Each point is reached from the start by the listed moves, each made 0, 1 or 2 times, or once backwards (-1), plus a little noise. Say if it took an odd or an even number of moves. Then give how often each move was made.
In the rows, 128 means zero.

Moves:
(1): [ 86 131 108 117]
(2): [170 126 148  89]
(3): [105 124 158 138]
Start: [148 110 111 134]
Points:
[ 41 111  95 121] -> odd (2, 0, 1)
[ 89 119  42 160] -> odd (1, -1, -1)
[203 107 176  69] -> odd (0, 2, 1)
[154 104 111  38] -> even (2, 2, 0)

Moves:
(1): [116 152 135 123  84 107 129 141 144]
(2): [123  78 133 110 130 129 115 163 116]
(3): [158 135 148 139 106 121 136 130 129]
(4): [138  87 105 139 153 153 118  98 101]
(5): [126 133 132 140 127 118 120 131 129]
(6): [108 149 108 152 124 134 153 116 124]
Start: [122 139 130 117 112 103 129 105 132]
Points:
[125  11 127  73 160 135 107 155  93] -> even (-1, 2, 0, 0, -1, 0)
[ 55 165 143  57  24  52 126 189 176] -> even (2, 1, -1, -1, -1, 0)
[106 249 149 108  42  67 161 110 186] -> even (1, -1, 0, -1, -1, 0)
[ 93  90 148  71  93  74  75 165 142] -> odd (1, 1, -1, 0, 1, -1)
[173 135 131 120  54 107 112  46 124] -> even (2, -1, 1, 2, -1, -1)

Moves:
(1): [130 111 128 116 109 120 125 122 110 116 119]
(2): [105 136 124 159 113 134 149 132 133 119 151]
(3): [116 147 107  88 114 146 116 149 144 107 142]
(4): [110 128 117 136 139 120 106 109 146 132 137]
(5): [119 116 145 131 130 101 134 121 141 117 148]
(6): [108  98 142 102 134 124 152 149 142 121 132]
(7): [145 124 128 138 148 122 131 130 151 128 120]
(8): [120 119 132 118 151 143 102 116 113 129 147]
(9): [131 122 122 123  96 114  91 133 163 128 143]
Start: [126 142 120 135 109 129 134 125 116 131 136]
Points:
[170 164  99 108  77 120  79 184 249 122 163] -> odd (-1, 0, 1, -1, 0, 0, 2, 0, 2)
[136 181  49 114  24 189  83 168 141  62 179] -> odd (2, 2, 2, -1, -1, -1, 2, 1, 1)
[ 56 184  65  97  86 223 156 160  77  69 189] -> even (1, 2, 2, 0, -1, 0, 0, 1, -1)

Moves:
(1): [134 107 126 127 126 121 137 104 123 111 109 143 135]
(2): [107 127 131 146 128 135 121 134 151 115 132 130 147]
(3): [128 114 120 134 105 119 106 143 152 142 121 134 127]
(4): [122 125 113 148 114 117 139 147 148 143 120 139 128]
(5): [136 120 114 154 114 134 113 150 157 122 125 138 126]
(6): [131 136 111 116 139 133 140 118 116 133 135 129 135]
(7): [137 144 129 131 140 116 134  96 132 129 142 107 118]
(8): [144 131 133 120 124 129 142 129 143 126 134 143 130]
(9): [141 139 133 132 121 125 122 129 127 125 123 129 139]
(10): [133 121 110 119 130 135 134 141 143 119  95 124 113]
(11): [115 145 116 129 116 101 137 109 101 117 143 122 136]
Start: [123 123 127 134 135 100 129 111 126 121 133 127 158]
Points:
[107 113 116 170 149  83  93  24 144 106 185  95 165] -> odd (1, 1, 1, -1, 1, 1, 2, -1, -1, -1, 0)
[201 127  43 126 142  63 238  44 195 105  65 164 151] -> odd (2, 0, 0, 2, 0, 2, 2, 2, 1, 2, 0)
[171 146 104 100 140 117 184  71  82  57 147 185 212] -> odd (1, 0, -1, -1, 1, 2, -1, 2, 1, 0, 1)
[134 186 138 136 143  39 133  30  89 105 125  50 146] -> odd (0, 0, 0, 0, -1, -1, 2, -1, 2, 1, 1)
[ 67 116  73 215  64  89  50 167 183  50 110 139 211] -> even (0, 2, 1, -1, 2, 0, -1, -1, 1, 1, 2)
[173 135   7 154  93  71 129 105 237 115 113 120 123] -> even (0, 0, 2, 0, 2, 2, 2, 1, 0, 2, 1)

Moves:
(1): [118 126 135 118 122 139 117 138 132 138 127 123 125 132 124 131 128]
(2): [135 130 129 126 112 130 128 126 115 119 135 126 128 122 140 126 139]
(3): [127 123 133 115 125 126 125 115 131 126 134 126 122 115 129 117 142]
(4): [128 127 128 142 130 128 124 123 123 126 118 134 138 125 132 122 125]
(5): [130 133 141 123 138 132 134 136 134 121 126 120 118 133 138 135 132]
(6): [123 143 124 125 139 128 124 141 128 125 134 126 131 147 131 136 130]
(7): [130 136 137 115 124 135 127 130 147 130 134 116 133 114 124 127 132]
(8): [116 125 137 122 142 103 142 117 135 138 114 133 125 120 123 125 121]
(9): [126 120 143 124 132 129 121 133 141 129 135 136 129 133 131 138 124]
(10): [123 125 131 112 136 128 133 124 131 144 128 132 126 136 135 129 128]
(11): [126 131 128 121 129 134 124 133 134 121 120 122 132 122 130 136 140]
(12): [131 131 130 124 114 134 128 116 140 122 136 145 131 134 138 122 127]
(13): [127 141 113 131 135 123 127 118 125 126 122 112 131 127 127 128 128]
(14): [135 131 129 131 118 134 112 124 135 130 126 138 134  93 116 122 102]
Start: [138 136 125 137 126 128 134 120 137 119 129 122 131 134 127 129 127]
Points:
[181 169 168 134  97 157 127 126 156 100 154 166 142  95 170 124  82] -> odd (-1, 2, -1, 1, 2, 1, 1, 0, 0, 1, -1, 1, -1, 2)
[123 152 133 103 168  95 165 116 125 115 109  64 119 154 169 159 181] -> odd (0, 2, 0, 0, 1, 0, 0, 1, 1, 1, 1, -1, 2, -1)
[137 160 119 146 172 138 137 153 143  87 157 140 125 249 169 165 147] -> even (-1, -1, 0, 0, 1, 2, -1, -1, 1, 0, 0, 1, 0, -1)
[105 134 199 118 156 108 140 110 214 146 122 186 140 157 141 117  87] -> even (1, -1, 0, 2, 1, 1, 1, 2, 1, 0, -1, 2, -1, 0)

Moves:
(1): [128 124 127 124 124 132 135 121 128 122 127 133 122 133 124 125 130 130
 126 134 128 126]
(2): [128 130 125 126 126 134 134 127 129 109 130 130 123 120 129 128 131 127
 123 124 131 125]
(3): [134 123 132 124 125 133 134 118 125 133 137 134 129 130 133 129 133 131
 134 134 128 126]
(4): [134 119 132 111 128 130 126 123 121 125 133 124 129 121 127 133 138 133
 135 130 127 128]
(5): [130 118 107 139 135 129 122 150 120 137 118 113 139 126 142 115 110 122
 121 121 122 125]
(6): [126 137 143 134 118 128 120 122 130 131 139 131 129 138 131 109 129 113
 138 129 126 137]
(7): [125 129 132 127 128 127 137 139 131 124 137 130 124 129 121 116 123 133
 127 130 132 128]
(8): [122 137 130 136 116 122 122 138 115 132 127 139 120 132 136 122 126 121
 129 113 131 146]
(9): [132 123 120 120 130 133 127 116 129 132 132 124 127 122 126 142 131 134
 118 129 123 121]
(10): [120 136 133 123 124 128 141 137 127 118 136 133 124 133 127 118 113 134
 129 136 129 125]
(11): [119 134 117 128 120 130 121 131 129 121 131 127 133 132 133 123 134 134
 130 118 128 138]
(12): [129 128 125 134 128 132 131 142 121 140 123 128 133 133 128 127 124 122
 121 123 119 117]
(13): [115 128 131 131 125 136 129 127 129 129 133 136 121 131 131 125 128 120
 126 128 131 120]
(14): [130 128 116 128 131 126 115 133 138 132 124 130 130 125 135 130 127 125
 131 127 126 134]
(15): [125 134 119 121 132 133 127 130 127 110 128 128 133 129 128 127 128 129
 122 122 138 133]
(16): [129 125 110 111 130 124 151 137 118 133 129 121 136 118 122 119 114 132
 130 138 127 105]
(17): [125 133 134 129 117 133 124 121 137 124 123 134 128 128 123 135 125 128
 130 127 135 138]
(18): [132 123 141 130 120 117 134 125 126 134 134 125 127 133 127 132 132 122
 127 135 125 122]
(19): [122 134 123 116 136 128 116 129 142 121 121 133 131 115 140 124 133 128
 119 107 138 137]
(20): [125 124 113 117 135 133 143 138 129 130 125 114 128 125 127 132 133 127
 125 136 124 132]
Start: [134 126 124 124 129 131 132 127 134 130 136 127 128 130 127 124 128 119
 133 138 131 124]
Points:
[131 125  61 117 113 110 168 169 118  64 126 121 155 141 159  79  61 138
 116 146 147 106] -> even (2, 1, 1, -1, 2, -1, -1, 0, -1, 2, 1, -1, -1, 1, 2, 1, 0, 2, 0, -1)
[ 85 148 102  87  97 133 184 152 144 114 169 144 123 160 100 100 114 133
  82 133 131  78] -> odd (2, -1, -1, -1, -1, 0, 2, 0, 2, 1, 2, 2, 1, 0, 1, 1, 0, 2, 1, 0)
[102 130 117 161 111 127  81 207 161 172 120 132 128 125 174 109  79  82
  72  63 121 145] -> even (-1, 0, -1, 0, 2, 0, 2, 1, 2, 1, 0, 2, 1, 1, -1, -1, 2, 2, 2, 0)
[ 92 161 122  33  93 163 170  69 193   7 177 149 121  98  86  79 153 120
 107 126 202 118] -> even (2, 2, -1, 0, -1, 2, 2, -1, 1, -1, 1, -1, 1, -1, 2, 2, 2, 1, 2, 0)
[145  68  38  32 182 176 134 133 120 135 138 104 154  84 162 147 167 145
  79 102 138 100] -> even (1, -1, 2, 2, 1, -1, 1, 0, 2, -1, 0, 1, 1, 0, 2, 0, -1, 0, 2, 1)

Moves:
(1): [126 128 119 121 129 123 120 117 121 150 141 129 146 119 131 132 130 123
 118 130 136 116 133 116 125]
(2): [132 124 118 131 134 129 139 124 132 129 129 120 132 128 134 121 128 117
 130 128 126 121 123 126 137]
(3): [132 121 132 133 117 130 112 119 142 118 126 140 122 130 121 125 124 125
 130 133 135 137 128 127 130]
(4): [132 134 129 133 120 136 124 119 123 136 127 134 129 126 132 127 138 131
 127 123 130 119 126 131 124]
(5): [128 136 116 132 118 133 118 126 129 133 125 120 127 131 126 134 132 132
 130 130 134 128 132 121 119]
(6): [115 117 135 137 121 124 134 125 142 120 131 126 132 122 127 129 143 131
 125 136 119 115 129 128 132]
(7): [122 131 126 133 121 123 130 129 126 125 126 123 121 124 125 124 129 124
 127 123 137 123 129 139 121]
(8): [141 133 115 145 132 132 131 137 119 130 115 120 130 126 132 138 121 130
 123 112 131 129 128 126 123]
(9): [123 122 123 122 121 133 130 131 122 121 138 134 123 123 131 136 133 125
 127 135 143 125 122 124 135]
(10): [126 118 133 131 127 131 131 135 125 127 125 124 132 130 133 134 132 130
 132 122 132 132 126 130 129]
(11): [133 123 125 126 124 134 134 127 133 125 135 123 128 129 134 125 129 136
 128 129 134 117 133 131 121]
(12): [121 122 127 133 128 116 113 132 120 129 132 118 127 129 132 119 124 126
 137 142 138 120 122 124 124]
(13): [127 119 118 125 129 124 128 135 129 117 132 138 128 133 128 126 133 132
 125 126 123 129 128 133 122]
(14): [144 123 127 134 129 116 122 138 137 132 133 136 120 131 122 133 131 132
 135 125 138 132 140 126 133]
(15): [132 123 132 137 131 123 143 124 130 132 134 135 120 134 118 136 124 129
 130 127 128 128 130 130 131]
(16): [115 123 126 127 125 114 132 131 131 128 119 137 130 126 136 135 122 130
 130 131 126 127 106 127 128]
(17): [128 125 118 136 117 125 135 132 119 133 146 117 130 119 136 121 130 128
 119 122 118 136 119 135 128]
(18): [123 130 131 139 124 133 117 126 130 119 132 130 124 137 133 131 136 130
 122 123 135 124 133 125 130]
(19): [126 127 122 132 114 130 138 134 125 128 137 126 129 134 133 122 125 125
 130 120 125 124 151 131 139]
(20): [111 120 121 130 128 134 128 113 132 124 119 123 131 130 124 125 123 137
 122 120 128 130 124 136 132]
(21): [118 129 137 130 116 128 122 126 131 127 127 130 135 135 116 121 129 132
 120 119 138 128 121 106 128]
(22): [136 116 133 118 125 134 129 125 123 135 128 121 127 134 120 132 131 118
 137 124 119 119 124 112 126]
(23): [121 126 126 129 131 137 133 125 129 125 135 134 125 116 136 126 118 124
 137 120 124 125 131 131 117]
(24): [130 124 132 127 129 130 127 124 119 127 121 133 121 126 135 130 129 128
 123 141 129 129 129 114 128]
Start: [131 128 145 123 123 129 129 127 129 128 131 137 125 132 139 127 122 127
 124 132 131 138 113 129 144]
Points:
[174  15 110 191  62  93 111 168 125 150 213 133 145 141 118 157 151 116
 121  90 121 139 184  79 166] -> odd (2, -1, 2, -1, 0, 2, -1, 2, 0, 2, -1, 1, 2, 2, 1, -1, 2, 0, 2, 0, 0, 2, 0, 0)
[148  62  87 183  73  86  80 140 129 152 132 145 133 165 121 189 142 128
  92  79 198 120  66   7 111] -> odd (2, 1, 1, -1, 2, 0, 1, 2, 0, 1, 0, 0, 2, 2, 1, 2, 1, 2, -1, 0, 2, 2, 0, 1)
[ 54 120  75 148 104 113 103 143  89 122 127  77 152 166 180 116 106 168
 104 135 147 157  83 139 148] -> odd (0, 0, -1, -1, 2, -1, -1, 0, 0, 1, 0, 2, 1, -1, 0, 1, 1, 1, 1, 2, 0, -1, -1, 0)
[ 85 135 152 166  67 139  49  52 159 125 106 129 159 161 106  92 112 137
  59  83 214  96 152  84 154] -> even (2, 0, 2, 0, -1, 0, 2, 1, -1, -1, 1, 0, -1, 0, -1, 0, -1, 2, 1, 2, 2, 0, -1, 0)
[ 91  81 113 139  23 129 122 163 111  94  94 111 115 174 130 134  90 108
 147 119 199 156  54  67 168] -> odd (-1, 1, 2, -1, 2, -1, 1, 1, 2, 2, 0, 1, 0, -1, 0, 2, 0, -1, 2, 0, 2, 1, -1, 0)
[161 100  46 182  95 115 186 178 101 139 210 132  98 108 161 154  98 182
 114  98 168 135 146 155 132] -> even (0, -1, -1, 0, 1, 0, -1, 2, 2, -1, 2, 1, 1, 2, 2, 0, 2, -1, 1, 1, 0, -1, 1, 0)
[ 88  66 151 189  44  57 193 180 169  87 163 182  83 130 110 140 168 170
 113 110 115 180 121 173 156] -> even (-1, -1, 0, 0, 1, 2, 2, -1, 0, 2, -1, -1, 2, 2, 2, 1, 2, -1, 1, 0, 1, -1, 0, 1)
[ 29  81 125 154  74  96 106 105  77 164 179  80 156 106 163 135 159  95
 100 133 200  54  57  73 163] -> odd (2, 1, -1, 0, 0, 1, 2, 0, 2, 1, -1, 2, -1, 0, 0, 1, 1, 2, 0, 1, 1, 1, 0, 0)
[151  97 142 145  98 113 158 124 150 130 125 206  69 138 123 194 147 101
 149 123 204  90  73  67 147] -> odd (0, 2, 0, 1, 1, 0, 2, 0, 2, 0, 0, -1, 0, 2, 2, 2, -1, 1, -1, -1, 1, 1, 1, 1)
[111  87  88 197 109  67 138 179 179 111 150  59 143 167 149  97 154 164
 149 137 115 130 137 153 182] -> odd (-1, 2, -1, -1, 2, 2, -1, 0, -1, 1, 0, 2, 1, 2, 0, 0, 1, 0, 1, 1, 0, -1, -1, -1)
